Every row gives one point. Two turns around zero, p and q, are shown by what they do to some points. Where does a point land after both, in the order given? Backwards means that the second turn is done in reverse. Each puzzle has new turns, and all numbers are rounded.

Turn p:
-0.61,0.19,0.63 => 0.56,-0.14,0.69
0.32,0.02,0.02 => -0.06,0.28,-0.15
-0.24,-0.16,0.03 => 0.16,-0.24,0.02
0.30,-0.04,-0.27 => -0.27,0.10,-0.28
-0.01,-0.14,0.08 => 0.14,-0.02,-0.08
0.24,0.13,-0.49 => -0.53,0.02,-0.20
Turn q:
-0.04,0.47,0.54 => -0.42,0.57,-0.11
0.09,-0.43,-0.31 => 0.30,-0.39,0.22
-0.12,-0.40,-0.20 => 0.07,-0.43,0.16
0.20,-0.05,-0.09 => 0.21,0.03,0.08
-0.12,0.41,0.07 => -0.15,0.24,-0.33
Where do these land?
q, then p: -0.07,0.22,-0.29 => -0.28,-0.06,-0.23
p, then q backwards: -0.29,0.09,0.37 => 0.36,-0.30,-0.07
p, then q: 0.07,-0.58,0.22 => 0.62,-0.01,0.05
q, then p: 0.30,0.28,-0.30 => -0.38,0.30,-0.16

Turn p:
-0.01,0.46,-0.40,0.27 => -0.11,0.40,-0.23,0.47
0.03,0.23,0.27,-0.08 => -0.31,-0.04,-0.12,-0.15
-0.14,0.41,-0.21,0.08 => -0.11,0.21,-0.34,0.26
-0.18,0.32,-0.31,-0.11 => 0.08,0.23,-0.40,0.14
0.28,-0.17,0.31,0.12 => -0.21,-0.11,0.38,-0.14
0.24,-0.78,0.20,-0.29 => 0.39,-0.26,0.54,-0.53
-0.22,-0.46,0.13,0.02 => 0.27,-0.42,0.17,-0.04
Turn q:
0.17,0.13,0.26,0.35 => 0.29,0.38,0.06,-0.05
-0.35,0.06,0.01,-0.14 => -0.34,-0.01,0.17,0.04
0.45,0.21,-0.56,0.21 => 0.27,0.02,-0.61,0.40
-0.24,0.16,0.28,-0.45 => -0.47,0.02,0.08,-0.37
-0.02,-0.56,0.02,0.04 => 0.26,-0.40,0.30,-0.02
Where do these land?
p, then q: 0.46,0.50,-0.09,-0.44 => -0.71,0.19,-0.35,0.06
q, then p: -0.06,-0.27,0.03,0.33 => -0.30,-0.04,0.30,-0.07
p, then q: 0.20,0.32,-0.18,0.44 => -0.06,0.49,0.21,0.28
p, then q: -0.38,0.05,0.21,-0.27 => 0.00,-0.48,-0.09,0.15
p, then q: -0.24,-0.22,-0.22,-0.31 => 0.23,-0.19,-0.39,-0.09
p, then q: 0.03,-0.38,0.24,0.25 => 0.22,-0.06,0.36,-0.29

Turn p:
-0.16,-0.39,0.06,-0.12,-0.23,-0.34,0.30,0.20 => 0.10,-0.32,-0.14,-0.09,0.26,0.09,0.48,-0.21
-0.30,0.24,-0.44,-0.09,0.06,-0.27,0.24,-0.04 => -0.53,0.13,-0.12,-0.30,0.18,0.12,0.07,-0.19
-0.10,-0.05,0.16,-0.20,-0.57,0.82,-0.95,-0.30 => 0.74,0.21,-0.64,0.03,-0.68,0.31,-0.54,0.47
-0.28,0.11,0.00,0.27,-0.33,-0.08,-0.36,0.06 => -0.04,-0.31,-0.15,-0.31,-0.33,0.14,-0.09,0.24
-0.04,0.16,-0.36,0.16,0.32,0.79,0.19,0.02 => -0.41,0.42,-0.09,0.59,0.07,0.17,-0.24,0.40
0.23,-0.04,0.03,-0.20,0.36,-0.37,0.00,0.30 => 0.02,-0.06,0.14,-0.12,0.39,-0.49,0.01,-0.13
0.57,0.03,0.23,-0.24,-0.07,-0.11,-0.01,-0.12 => 0.45,0.28,0.32,-0.08,-0.02,-0.22,0.11,-0.11
-0.35,0.23,0.13,0.11,0.32,-0.27,0.15,-0.16 => -0.35,-0.22,0.21,-0.07,0.08,0.11,-0.27,-0.35
0.67,0.19,-0.04,0.02,0.31,-0.35,-0.04,-0.13 => 0.00,0.31,0.48,-0.12,-0.08,-0.59,0.03,-0.16
0.10,-0.59,0.08,0.11,0.02,-0.14,0.29,0.00 => 0.09,-0.24,-0.03,0.34,0.04,-0.12,0.47,-0.24
-0.33,0.09,0.13,0.18,-0.20,0.31,0.20,0.18 => -0.08,-0.20,0.00,0.13,0.08,0.47,-0.01,0.29
Turn q:
0.27,-0.19,-0.26,0.18,-0.16,-0.21,-0.02,0.32 => 0.36,-0.29,0.21,-0.25,0.17,-0.16,0.01,0.09
-0.07,-0.04,0.70,-0.02,-0.12,0.01,-0.11,0.25 => -0.05,-0.34,0.01,0.55,-0.37,-0.01,0.04,0.18
-0.80,0.02,-0.12,0.37,0.50,-0.07,0.05,-0.07 => -0.43,-0.14,-0.37,0.24,0.64,0.18,-0.03,-0.45
0.34,0.20,-0.25,-1.31,0.14,-0.22,0.44,-0.08 => -0.63,0.54,0.46,-0.63,-0.59,-0.72,0.21,-0.05
0.20,-0.07,-0.23,0.02,-0.17,0.52,-0.04,0.04 => 0.11,0.22,0.13,-0.15,0.11,0.20,-0.23,0.44
-0.28,0.01,-0.23,0.14,-0.27,0.15,-0.28,-0.22 => 0.06,0.02,-0.48,-0.17,0.10,0.20,-0.23,0.11
0.07,0.43,-0.16,0.27,0.08,-0.01,-0.04,-0.08 => 0.26,0.31,-0.19,0.11,0.25,-0.10,0.12,-0.07
0.28,-0.15,0.44,0.23,-0.28,-0.07,0.23,-0.06 => 0.27,-0.20,0.16,0.16,-0.31,0.29,0.36,0.09
0.00,-0.20,0.10,0.13,0.28,-0.09,-0.24,-0.11 => 0.07,-0.09,0.06,0.14,0.00,0.12,-0.25,-0.33
Where do these land?
p, then q backwards: -0.19,0.01,-0.09,-0.45,0.57,0.13,0.09,-0.05 => -0.31,0.19,-0.24,0.15,0.53,0.11,-0.32,-0.04
q, then p: -0.05,0.27,0.11,-0.07,-0.59,-0.03,0.12,-0.06 => -0.15,0.16,-0.08,-0.15,0.30,0.07,0.48,0.24
p, then q: 0.03,-0.40,0.30,0.12,-0.53,-0.23,0.18,-0.21 => 0.04,0.11,0.36,-0.28,-0.23,0.48,0.33,0.25
q, then p: 0.14,0.10,-0.23,-0.07,0.22,0.25,0.19,-0.34 => -0.03,0.23,0.19,-0.11,0.10,0.25,-0.41,0.04
q, then p: 0.18,0.06,0.06,-0.24,0.25,0.07,-0.30,-0.11 => 0.09,-0.05,0.08,-0.33,-0.33,0.03,-0.18,0.05
p, then q backwards: 0.12,-0.31,-0.52,0.26,0.04,-0.22,-0.25,0.59 => -0.38,0.39,-0.10,-0.31,-0.42,-0.22,0.19,0.50
p, then q: 0.31,0.51,0.14,-0.18,0.38,0.07,0.48,-0.15 => -0.05,0.27,-0.22,0.78,-0.19,0.00,0.04,-0.22
q, then p: -0.39,-0.20,-0.34,0.57,0.08,-0.42,-0.53,0.38 => -0.07,0.08,-0.34,0.37,-0.23,-0.86,0.01,-0.42
p, then q backwards: -0.15,-0.04,0.56,0.07,-0.43,0.40,0.02,-0.06 => 0.28,-0.33,0.32,0.48,-0.29,0.22,-0.13,-0.11

Turn p:
0.05,0.20,-0.15,0.24,-0.68,0.02,0.11,-0.03,-0.51,-0.29,0.20 => 0.33,-0.38,0.05,-0.10,-0.31,-0.11,-0.08,0.17,-0.42,-0.24,0.59
-0.12,-0.29,-0.10,-0.50,0.11,-0.02,-0.66,-0.18,0.07,0.32,-0.53 => -0.58,0.29,-0.14,0.45,0.15,0.35,-0.42,0.00,-0.03,-0.33,-0.40
0.25,0.42,-0.46,0.24,-0.25,-0.31,0.26,0.56,-0.63,0.00,0.28 => 0.30,-0.03,0.00,-0.07,-0.34,-0.33,-0.22,0.63,0.01,0.31,0.81
-0.10,0.46,-0.22,-0.04,-0.14,0.17,0.13,0.42,-0.35,-0.51,0.31 => 0.16,-0.24,0.36,-0.23,-0.27,0.24,0.08,0.25,0.18,0.07,0.70
-0.09,0.22,-0.33,0.08,-0.08,-0.25,-0.04,-0.21,0.27,-0.32,0.04 => 0.24,-0.05,-0.06,-0.04,-0.12,-0.09,-0.06,-0.11,0.41,-0.42,0.11
0.15,-0.27,0.07,-0.56,0.22,0.10,-0.09,-0.31,0.24,0.50,0.09 => -0.18,-0.11,-0.42,0.12,0.37,0.32,-0.23,-0.03,0.05,0.21,-0.56
0.27,-0.05,0.42,0.17,0.39,0.23,-0.38,-0.16,0.21,0.45,0.03 => -0.06,0.03,0.13,0.49,0.51,-0.10,0.01,-0.31,-0.08,0.36,-0.38
-0.34,0.43,-0.26,0.32,-0.44,0.20,0.46,0.11,-0.08,-0.12,-0.19 => 0.47,0.23,0.02,-0.20,-0.62,0.12,0.09,-0.19,-0.17,-0.06,0.44
0.04,-0.03,0.37,0.03,0.20,0.02,0.37,-0.39,0.20,-0.37,-0.55 => 0.15,0.44,0.03,-0.40,0.38,0.07,0.38,-0.26,-0.14,-0.38,-0.20
0.35,-0.41,0.01,0.19,0.04,0.15,0.02,0.40,0.18,0.04,0.24 => 0.05,-0.19,0.18,0.16,-0.10,-0.20,0.30,0.38,0.00,0.29,-0.36
-0.07,-0.26,0.60,-0.16,0.15,-0.24,-0.15,0.09,0.36,0.27,0.08 => -0.35,-0.04,0.17,-0.18,0.21,-0.22,-0.18,-0.23,0.02,0.24,-0.59
-0.39,-0.42,0.06,-0.01,0.48,-0.08,-0.04,-0.31,0.04,0.02,0.01 => -0.53,0.03,-0.33,0.00,0.14,-0.06,0.33,-0.30,0.16,-0.07,-0.16
Turn q:
0.18,0.81,-0.22,0.33,-0.01,0.15,0.04,0.12,0.36,0.27,-0.01 => 0.35,-0.06,0.32,0.50,0.19,0.62,-0.05,0.30,0.04,-0.14,0.25
-0.27,-0.19,0.49,-0.33,-0.56,0.11,-0.20,0.20,-0.20,-0.36,-0.08 => -0.16,0.23,-0.18,-0.46,-0.58,0.11,0.00,0.07,-0.19,0.22,-0.53
0.25,-0.20,-0.39,-0.27,0.19,-0.05,0.53,-0.44,0.35,0.42,-0.04 => 0.06,0.10,-0.36,0.19,0.41,0.04,0.10,-0.64,0.20,-0.28,0.51
-0.18,0.61,-0.43,0.23,0.04,-0.42,0.05,0.23,0.16,-0.22,0.12 => 0.26,-0.09,-0.02,0.60,0.13,0.05,-0.40,0.46,0.14,-0.26,-0.21
-0.40,-0.26,0.30,0.13,0.07,0.25,-0.30,-0.11,0.23,-0.14,-0.08 => 0.01,-0.23,0.02,-0.54,-0.34,-0.02,-0.20,0.11,0.14,0.16,0.18
0.54,-0.16,-0.58,-0.37,0.18,-0.21,-0.23,-0.37,0.03,0.44,0.04 => -0.37,-0.35,-0.12,0.40,0.55,0.06,0.01,-0.69,-0.10,0.04,0.15
-0.12,0.59,-0.20,-0.06,0.27,-0.05,0.18,0.25,-0.07,0.28,0.47 => -0.01,0.42,0.30,0.62,0.17,0.03,-0.33,0.20,0.07,0.04,0.19
0.62,0.01,-0.02,-0.30,0.41,-0.39,0.15,-0.33,0.08,0.06,0.14 => 0.10,-0.16,-0.19,0.60,0.13,-0.30,0.28,-0.51,-0.01,0.19,0.20
-0.27,-0.26,0.39,0.28,-0.43,0.23,-0.05,-0.15,-0.45,-0.30,0.14 => -0.16,0.11,0.34,-0.51,-0.54,-0.19,0.14,0.06,-0.03,-0.23,-0.34
-0.03,-0.40,0.27,0.18,-0.08,-0.24,-0.08,0.19,-0.04,0.19,-0.21 => -0.28,-0.11,-0.26,-0.25,-0.05,-0.15,0.28,0.28,-0.19,-0.02,0.11
-0.45,-0.17,0.33,0.19,0.04,0.35,-0.08,0.08,-0.31,-0.26,-0.69 => 0.05,0.00,0.05,-0.80,-0.03,0.00,0.25,0.41,0.40,0.22,-0.28
0.12,-0.38,0.07,-0.02,-0.13,0.27,-0.01,0.33,-0.15,-0.38,0.19 => 0.16,0.15,0.10,-0.37,-0.06,-0.26,-0.07,-0.06,-0.47,0.07,-0.25
Where do these land?
q, then p backwards: -0.35,-0.41,0.12,0.05,0.16,0.13,0.11,0.02,0.01,-0.48,0.11 => -0.01,0.11,0.08,0.12,-0.27,-0.57,0.35,0.11,0.18,0.03,0.06
p, then q backwards: -0.33,0.09,-0.08,0.20,0.01,-0.02,-0.49,0.23,-0.55,0.55,0.28 => 0.00,0.02,0.18,-0.33,0.36,-0.37,-0.46,-0.03,0.19,0.39,0.57
p, then q backwards: 0.07,-0.11,0.45,0.58,-0.59,0.10,0.43,0.59,-0.09,-0.07,-0.03 => 0.35,-0.27,0.68,0.35,0.02,0.37,-0.16,0.31,-0.18,-0.45,0.42
q, then p: 0.14,0.14,-0.50,-0.89,0.01,0.01,-0.45,-0.38,0.02,-0.19,0.42 => -0.16,0.11,-0.32,0.79,0.23,-0.12,-0.07,-0.71,-0.29,-0.46,-0.09
p, then q: 0.55,0.07,-0.42,0.31,0.09,-0.48,0.27,-0.67,0.61,0.30,0.32 => 0.35,-0.84,-0.47,0.47,0.70,-0.08,0.13,-0.22,-0.21,-0.19,0.05
p, then q: -0.11,-0.20,0.12,0.04,0.10,0.09,-0.33,0.20,0.28,0.08,-0.27 => 0.08,-0.07,-0.01,-0.16,-0.21,0.21,0.20,0.34,0.34,-0.04,-0.02
p, then q: -0.22,-0.20,0.27,-0.07,-0.31,0.58,-0.15,-0.23,-0.28,-0.19,0.09 => -0.11,0.30,0.33,-0.55,-0.08,-0.36,0.17,-0.25,0.13,-0.13,-0.16
p, then q: -0.34,0.13,-0.14,0.46,-0.13,-0.18,0.39,0.28,0.01,0.02,-0.44 => -0.03,0.21,-0.01,0.59,-0.33,0.37,0.08,-0.07,-0.02,-0.23,-0.37
p, then q: -0.07,-0.08,-0.17,-0.15,0.20,0.15,0.18,0.12,-0.40,-0.13,-0.39 => 0.17,0.50,0.31,0.11,0.04,0.09,-0.28,0.15,0.03,0.00,-0.10
p, then q: 0.43,-0.22,0.14,0.09,0.03,-0.42,0.15,0.04,0.04,-0.17,-0.20 => 0.13,0.04,-0.34,0.32,0.16,-0.18,0.06,0.28,0.01,0.32,-0.22
p, then q: 0.03,0.23,-0.14,-0.06,-0.08,0.12,-0.24,-0.37,0.03,-0.12,0.12 => 0.22,-0.29,0.20,-0.18,-0.03,-0.22,-0.06,-0.21,-0.11,-0.04,0.08
p, then q backwards: 0.18,0.19,-0.32,0.06,0.22,0.27,0.16,-0.06,0.26,0.11,0.13 => 0.11,0.38,0.09,-0.17,0.17,-0.02,0.21,-0.09,0.17,-0.15,-0.31
q, then p: 0.31,0.84,0.44,-0.26,0.21,-0.28,-0.33,0.13,-0.08,0.14,0.30 => 0.29,0.13,0.11,0.34,-0.41,-0.54,0.06,-0.37,-0.58,0.52,-0.01
q, then p backwards: -0.29,-0.49,0.24,-0.36,0.08,-0.08,0.31,0.11,0.14,0.15,-0.42 => -0.22,-0.05,-0.19,-0.11,0.37,-0.35,0.63,-0.19,-0.20,0.15,-0.02
